Each row of a before or after table is a point. The points were changed in one or more steps. Then noise was added and the rows were shuffled. The steps act on how far a point lies along the listed directions, d1 being the first. Write out the steps. A step turns or swaps two directions, mirrors them in a line or flattens them onto one, adds a multiple of one to another, or multiplies one. Angles are multiples of 10 degrees, from the lower direction toward the higher: turns from -170 to 170, lines from 10 to 170 but not 90. Use the fewest steps. Two steps may share a direction if one is a turn and the other turns, adds or multiplies; they go together, in the order done. Otherwise the lowest direction goes first.

Directions:
(1): +0.26	+0.01	+0.45
(2): +0.37	-0.29	-0.21
Before (14 x 3)
-0.66	+0.28	-0.21
+0.05	-0.17	-0.12
+0.12	-0.02	+0.24
+0.07	+0.08	+0.13
-0.53	+0.48	+0.47
-0.40	-0.08	-0.78
+0.42	-0.24	-0.25
+0.18	-0.11	-0.44
-0.01	-0.09	-0.26
+0.12	+0.11	+0.23
+0.11	-0.10	+0.24
-0.37	+0.12	-0.06
+0.44	-0.29	-0.44
+0.31	+0.06	+0.17
After (14 x 3)
-0.63	+0.21	-0.56
+0.47	-0.08	+0.13
-0.17	+0.23	+0.01
+0.35	+0.01	+0.41
+0.56	-0.50	-0.44
+0.12	-0.13	+0.09
-0.02	+0.29	+0.19
-0.20	+0.06	+0.20
+0.24	-0.16	-0.01
-0.11	+0.12	+0.02
-0.20	+0.13	+0.16
-0.05	-0.26	-0.70
+0.57	-0.09	+0.39
-0.08	-0.17	-0.37
Steps: turn d1 and d2 by -80 degrees

Directions:
(1): +0.23	-0.49	-0.16	-0.07	-0.13	-0.18	-0.02	+0.58
(2): +0.57	-0.15	+0.27	+0.37	+0.07	-0.15	-0.22	-0.27
(3): +0.43	+0.04	+0.15	-0.47	+0.23	+0.32	+0.35	+0.02
(4): -0.08	+0.06	+0.31	+0.52	-0.02	+0.24	+0.43	+0.31
(5): -0.19	-0.21	+0.29	-0.14	+0.09	-0.56	+0.41	-0.19
(6): +0.29	+0.57	-0.26	+0.07	-0.07	-0.40	+0.19	+0.17
Before (11 x 8)
-0.27	-0.37	-0.46	-0.45	-0.23	-0.45	+0.16	+0.29
-0.57	-0.14	+0.05	+0.02	-0.05	+0.15	-0.06	+0.24
+0.06	+0.43	-0.01	+0.07	-0.08	-0.89	-0.20	-0.45
+0.01	-0.02	-0.08	-0.14	+0.01	-0.33	-0.32	-0.36
+0.18	+0.12	-0.21	+0.28	-0.20	-0.30	+0.11	+0.67
+0.61	+0.05	+0.21	-0.11	+0.18	-0.30	+0.51	-0.13
+0.07	-0.48	+0.10	+0.59	-0.31	-0.01	-0.27	+0.38
-0.21	+0.44	+0.09	-0.56	+0.06	-0.27	+0.69	-0.20
+0.03	+0.00	+0.00	-0.63	-0.01	+0.42	+0.26	-0.20
-0.42	-0.29	-0.46	-0.28	-0.21	-0.20	-0.37	+0.15
-0.16	-0.25	+0.01	-0.19	+0.06	+0.43	+0.06	+0.39
After (11 x 8)
-0.13	-0.67	+0.19	-0.18	+0.02	+0.18	+0.31	-0.03
-0.72	+0.48	+0.04	+0.02	-0.10	-0.31	+0.37	-0.02
+0.37	+0.22	-0.05	+0.15	-0.13	+0.00	-0.03	+0.08
+0.25	-0.43	+0.09	-0.19	-0.15	+0.11	-0.11	-0.14
-0.03	-0.26	+0.40	+0.25	+0.10	+0.19	-0.20	-0.11
-0.22	+0.02	-0.09	-0.26	-0.03	+0.25	+0.17	+0.42
-0.66	-0.35	+0.57	+0.24	-0.09	+0.14	+0.74	+0.15
-0.10	+0.17	-0.11	-0.14	+0.02	-0.26	-0.08	-0.22
-0.02	-0.41	-0.05	-0.31	+0.08	+0.03	-0.43	-0.36
-0.06	+0.10	+0.11	+0.10	-0.02	-0.17	+0.89	+0.53
+0.40	-0.37	+0.15	-0.02	+0.13	+0.22	-0.25	+0.02
Steps: flatten d1 and d3 onto the line at 40 degrees; turn d2 and d6 by 90 degrees; add 1.5 times d5 to d4

Directions:
(1): -0.40	+0.20	+0.05	-0.23	-0.05	+0.13	+0.44	-0.01	-0.07	+0.04	-0.18	-0.74
(2): +0.00	+0.48	-0.39	-0.05	-0.14	-0.10	-0.40	+0.32	-0.17	+0.57	+0.14	-0.11
(3): -0.42	-0.10	-0.18	+0.28	+0.23	+0.08	+0.32	+0.24	+0.53	+0.23	+0.43	+0.14
(4): -0.03	-0.02	-0.38	+0.11	+0.26	+0.18	-0.20	-0.65	+0.30	+0.27	-0.41	-0.06
(5): +0.24	-0.07	-0.55	-0.30	-0.40	+0.33	-0.01	+0.18	+0.36	-0.41	+0.04	-0.08
Before (11 x 12)
+0.25	-0.48	-0.18	-0.20	-0.04	+0.09	+0.06	-0.05	+0.12	-0.61	-0.03	+0.21
+0.28	-0.46	-0.09	-0.05	-0.08	+0.36	-0.03	-0.20	+0.09	-0.49	+0.03	+0.15
+0.07	+0.09	-0.51	-0.02	-0.39	+0.08	+0.03	+0.21	+0.17	+0.16	+0.13	-0.25
-0.40	+0.34	+0.09	+0.11	+0.17	+0.20	+0.20	-0.23	+0.07	+0.42	-0.25	-0.59
-0.22	-0.22	+0.03	+0.29	+0.23	+0.29	+0.43	+0.04	+0.46	-0.25	+0.13	+0.00
+0.01	-0.07	-0.01	-0.08	-0.01	-0.21	+0.21	+0.15	-0.09	-0.45	+0.15	-0.22
+0.01	-0.17	-0.02	+0.10	+0.17	+0.23	+0.11	-0.50	+0.03	-0.08	-0.39	+0.00
+0.09	-0.27	-0.15	-0.06	+0.04	+0.27	+0.14	-0.26	+0.39	-0.33	+0.04	+0.08
-0.08	-0.15	+0.07	+0.12	+0.04	+0.07	+0.00	-0.09	+0.03	-0.30	+0.16	+0.24
-0.29	+0.04	+0.56	-0.30	+0.07	+0.17	+0.64	-0.04	-0.20	-0.39	-0.03	-0.83
-0.12	+0.26	-0.66	+0.29	+0.12	-0.12	-0.64	-0.17	+0.03	+0.86	-0.05	+0.09
After (11 x 12)
+0.22	+0.08	-0.40	+0.03	-0.34	+0.33	-0.14	+0.50	+0.45	-0.12	+0.40	+0.21
+0.10	-0.12	-0.15	-0.09	+0.11	-0.12	+0.06	-0.33	+0.01	-0.42	-0.21	-0.23
-0.02	-0.34	+0.31	+0.11	-0.03	+0.14	+0.46	+0.23	+0.02	-0.47	+0.20	+0.22
-0.16	+0.34	-0.44	-0.04	-0.29	+0.01	+0.03	+0.16	+0.00	+0.47	+0.03	-0.51
+0.54	-0.44	-0.18	-0.37	-0.19	+0.51	+0.03	-0.33	+0.43	-1.01	-0.14	-0.08
-0.30	-0.42	+0.44	-0.12	+0.31	-0.04	+0.54	-0.32	-0.19	-0.43	-0.25	-0.32
-0.20	-0.44	+0.55	+0.02	+0.19	+0.21	+0.52	-0.29	-0.20	-0.36	-0.05	-0.29
-0.19	-0.33	+0.06	+0.33	+0.33	+0.36	+0.47	-0.28	+0.54	-0.37	-0.08	-0.01
-0.32	+0.55	-0.46	+0.23	-0.14	-0.37	-0.44	+0.88	-0.23	+1.00	+0.68	+0.10
-0.26	-0.28	+0.34	+0.01	+0.18	+0.13	+0.57	-0.21	+0.20	-0.33	+0.09	-0.21
-0.21	-0.16	+0.22	+0.14	+0.18	+0.07	+0.14	-0.35	-0.02	-0.26	-0.03	+0.06
Steps: swap d1 and d5; multiply d2 by 1.6; mirror d3 and d4 in the line at 20 degrees
